Each row is a point. The window is the flat piece filled in between its corners: a triangle in 3 columns, a solid with four corners in 4, and so on. A path goes straight from each point to the next, and from the last back to the first. After which points does the path pass through the window?

Window:
1.7,-0.2,4.4
0.1,-0.9,1.4
2.1,2.4,-4.9
Path:
(1): 0.0,4.2,-2.5
(2): 1.5,3.3,-4.4
(3): 3.3,-0.8,-3.9
(4): 2.6,0.6,-3.7
(5): 1.4,3.3,-3.7
(6): 1.5,1.9,1.0
(7): 3.5,-0.7,-1.1
(8): 3.7,1.3,-5.1
(9): -0.7,3.6,-3.0
(10): 0.5,3.4,-2.3
(11): 3.1,0.9,-4.4
(12): 3.9,-0.5,-2.4
(13): -1.0,4.9,-5.4
(14): -0.4,3.5,-2.1
(15): 3.0,-2.1,-5.2
(16): 4.1,-0.1,-2.2
Through the window after points: 2, 4, 8, 10, 12

Window, 4 rows:
-1.9,-1.0,-3.4,4.6
6.3,0.2,-6.3,0.6
-2.5,-6.0,2.9,0.3
0.4,-1.1,0.9,-0.9
Path:
(1): -0.7,-2.4,4.8,0.7
(2): -2.5,-3.6,-0.8,0.7
(3): -1.0,-4.6,0.8,-3.1
(4): 0.9,-2.2,2.5,-0.2
(5): 0.5,-4.3,5.1,0.0
(6): -1.6,-4.1,-4.2,-2.4
(7): -2.8,-3.0,-2.4,0.6
(8): -1.0,-3.2,0.9,3.9
Through the window after points: 7

Window (6 x 6):
2.2,-2.8,3.9,4.9,4.7,2.8
-0.8,-1.5,3.6,-0.7,3.1,3.0
-5.3,-1.4,0.5,1.3,3.4,-1.2
3.8,2.0,-5.2,5.2,-0.6,-0.5
-1.1,0.3,2.4,0.4,3.8,-3.0
4.0,-0.1,-4.4,6.3,-5.3,-2.9
Path:
(1): 1.4,1.4,-0.6,5.5,-3.4,-1.7
(2): 0.0,-1.3,3.2,4.7,3.2,3.1
(3): 5.2,-3.6,1.2,0.5,4.6,-0.8
(4): -0.9,-1.9,2.3,-0.9,4.0,-1.4
(5): -1.7,1.4,0.6,5.9,1.4,0.4
(6): -1.3,4.2,5.9,3.2,2.7,-0.2
(7): 2.1,-3.9,-3.1,3.6,1.8,-1.8
(8): 1.6,-0.5,-4.0,4.0,1.1,-1.6
(9): -1.8,3.4,1.3,4.3,-0.5,-2.1
(10): 1.4,5.4,-1.1,4.6,-0.5,1.9
(11): 3.5,-4.1,-2.5,4.1,2.1,-1.0
(12): -0.5,-4.0,-1.7,1.1,3.7,-0.2
(13): -1.0,-0.2,3.8,3.9,1.9,-0.1
(14): -3.6,4.1,-1.0,2.3,0.4,-1.1
(15): -1.9,-2.3,-0.8,1.5,2.0,-1.7
(16): 4.0,-3.0,-3.1,3.6,1.3,-1.0
Through the window after points: 2, 4, 10, 16

Window:
-4.6,2.0,-1.3,-4.2,6.8,-1.5,2.9,0.7
1.5,0.5,1.1,-3.9,3.0,4.4,-2.9,-0.6
-7.7,-2.1,-12.2,-0.7,2.9,-5.6,-0.9,-4.7
0.2,0.8,-2.1,-5.6,-1.7,-0.5,-1.0,1.4
-2.1,1.5,0.6,0.7,-2.9,0.7,-1.4,1.4
-2.5,-0.1,4.2,-4.1,-2.6,-0.2,-2.8,-0.5
0.3,-0.3,5.4,0.3,-0.7,-6.2,5.0,-0.6
-0.2,-4.3,2.6,-3.8,-1.2,1.1,-0.5,3.9
Path:
(1): -2.0,-1.4,0.6,0.4,2.4,-0.5,-2.5,1.6
(2): -1.6,0.3,0.1,-4.5,-1.1,0.2,2.2,-1.7
(3): -1.9,2.1,2.2,-2.8,-2.0,1.4,0.2,-1.1
(4): 1.2,-2.3,-3.8,-2.4,4.1,-4.3,-2.7,2.4
(5): -2.8,1.6,1.6,-0.2,1.3,-5.8,-3.6,-0.9
(6): -1.9,-1.3,1.2,-1.7,-0.1,-0.3,3.1,0.2
(7): -2.6,-2.2,-3.1,-3.6,-1.4,2.6,-0.7,-2.7
(8): -1.8,2.4,1.0,-3.4,4.6,-2.0,-4.3,3.6
(9): -1.1,2.9,3.2,-3.4,2.5,-4.8,-4.3,2.6
(10): -3.1,-1.7,-1.7,-0.8,-4.7,1.4,3.0,-1.1
(11): -6.4,-0.3,-2.6,0.9,-0.4,0.3,6.9,-0.9
(12): -1.1,-1.4,-2.5,-2.2,1.7,-7.3,-2.5,-2.4
(13): -3.7,-1.2,-2.1,-1.9,1.5,-3.4,-1.6,-0.2
(14): -3.6,-2.3,-3.8,-3.2,-0.9,-0.5,-0.3,-1.5
(15): -2.7,-2.5,1.6,-4.0,-1.2,-0.4,0.8,-0.4
(16): 1.3,-0.3,-3.7,-0.6,1.9,-1.4,-5.9,6.1
Through the window after points: 11, 13, 15

Window, 9 rows:
-0.4,-2.1,-1.0,3.3,3.3,8.5,-0.5,-0.2,-9.3
-3.8,3.8,-0.6,-0.2,1.8,-1.8,-1.8,-4.4,2.5
-3.6,3.0,4.1,-1.8,-1.0,-2.9,0.1,2.0,-0.7
-1.2,4.2,-1.1,-1.1,-1.9,-4.1,-0.3,3.8,7.6
0.2,5.8,-2.9,-4.6,-1.0,-2.9,-0.5,0.2,0.5
2.6,3.3,3.2,-0.9,-1.6,1.9,1.1,-1.5,1.3
2.7,-2.5,0.5,-0.5,2.8,-3.1,3.9,-3.8,0.2
-3.6,-3.6,-0.4,-2.1,2.8,10.9,2.3,-1.4,-7.0
-3.4,-0.2,-1.8,-1.8,-4.3,-1.3,-4.2,-2.4,0.3
Path:
(1): -1.8,0.6,-0.7,0.7,-0.7,1.6,1.8,-3.0,-2.3
(2): 1.3,-0.1,1.7,-4.2,3.6,0.8,-1.2,-0.2,-2.8
(3): 2.6,2.3,6.1,-1.7,2.5,-5.0,-6.0,-3.2,2.2
(4): -0.7,2.0,-2.2,-0.4,-3.0,4.1,6.3,1.1,0.5
(5): -1.7,3.4,-1.3,0.9,-2.9,2.7,1.9,-0.3,-2.9
(6): -2.6,-0.6,-0.3,-5.9,2.8,-1.2,-5.0,1.1,4.4
(7): 0.8,-0.1,3.7,0.2,4.6,2.1,-2.1,1.1,-1.6
(8): -0.9,2.8,-1.5,-2.2,-0.8,-1.7,2.8,-1.4,0.4
(9): -2.0,2.5,-1.8,1.5,-1.3,0.0,2.9,-1.3,1.8
(10): -0.1,-1.8,4.3,-3.2,2.3,3.3,-2.7,-0.5,-3.4
(11): 0.5,1.3,3.6,-5.1,3.1,-1.2,-0.9,-1.7,2.7
(12): 0.8,3.2,-3.4,1.0,-3.4,-0.5,2.0,-0.9,-1.8
Through the window after points: 3, 11

Window (11 x 11):
-0.1,-3.3,-1.3,3.0,-1.0,5.4,-6.3,2.0,-3.6,0.9,-1.1
1.2,-2.6,-3.2,-2.3,-3.8,2.7,0.8,-1.3,-3.5,-6.0,0.6
-4.8,-1.0,3.9,-6.5,-0.5,1.8,0.9,-6.7,-2.5,3.4,1.7
0.8,-2.9,0.5,-4.8,-4.0,-1.1,-1.2,-1.2,1.9,3.2,4.1
3.3,-4.0,-1.6,-0.7,2.7,1.8,-3.4,-2.1,0.6,1.4,-2.8
1.9,-2.3,3.1,2.2,2.2,3.9,-0.6,1.2,-2.1,-1.9,0.3
-0.7,-4.0,3.8,-6.5,-3.7,-8.3,1.9,-6.5,-2.1,7.3,-1.8
-3.2,-1.7,1.0,4.9,3.6,1.6,-5.3,-0.8,2.7,-4.1,1.4
-4.4,0.3,-0.4,1.3,1.6,5.4,1.7,1.2,-0.2,-1.2,-2.5
-1.6,-4.4,-1.9,2.0,1.8,2.3,4.4,-4.0,-3.5,2.0,0.3
-0.1,3.2,-0.1,5.2,0.9,3.4,0.3,-4.1,0.6,-2.2,0.2
Path:
(1): -1.3,-1.0,-0.1,-1.9,1.6,0.7,-1.4,-1.7,-1.2,0.0,3.3
(2): 0.7,-3.8,3.4,1.2,-2.2,2.6,-0.9,-0.9,0.8,0.4,-1.4
(3): -5.2,-5.8,2.6,5.0,0.2,5.8,-3.2,-2.7,3.8,-2.1,0.5
(4): -0.2,0.5,-1.3,0.0,1.1,1.0,-0.7,-0.3,-1.7,-2.5,0.0
(5): 3.0,-0.4,-2.3,0.9,2.6,2.0,-2.7,-0.3,-3.0,-2.9,1.2
(6): -5.8,-5.8,2.9,-1.1,-3.1,5.1,2.8,-3.7,0.8,2.5,-1.1
(7): 1.2,-3.1,-0.3,-0.7,-3.1,1.6,1.7,-3.2,-0.6,-1.1,0.6
(8): -3.6,-1.6,-1.9,-4.5,1.2,-0.1,-2.9,-0.4,-7.3,-1.3,-1.1
Through the window after points: 1, 3, 7
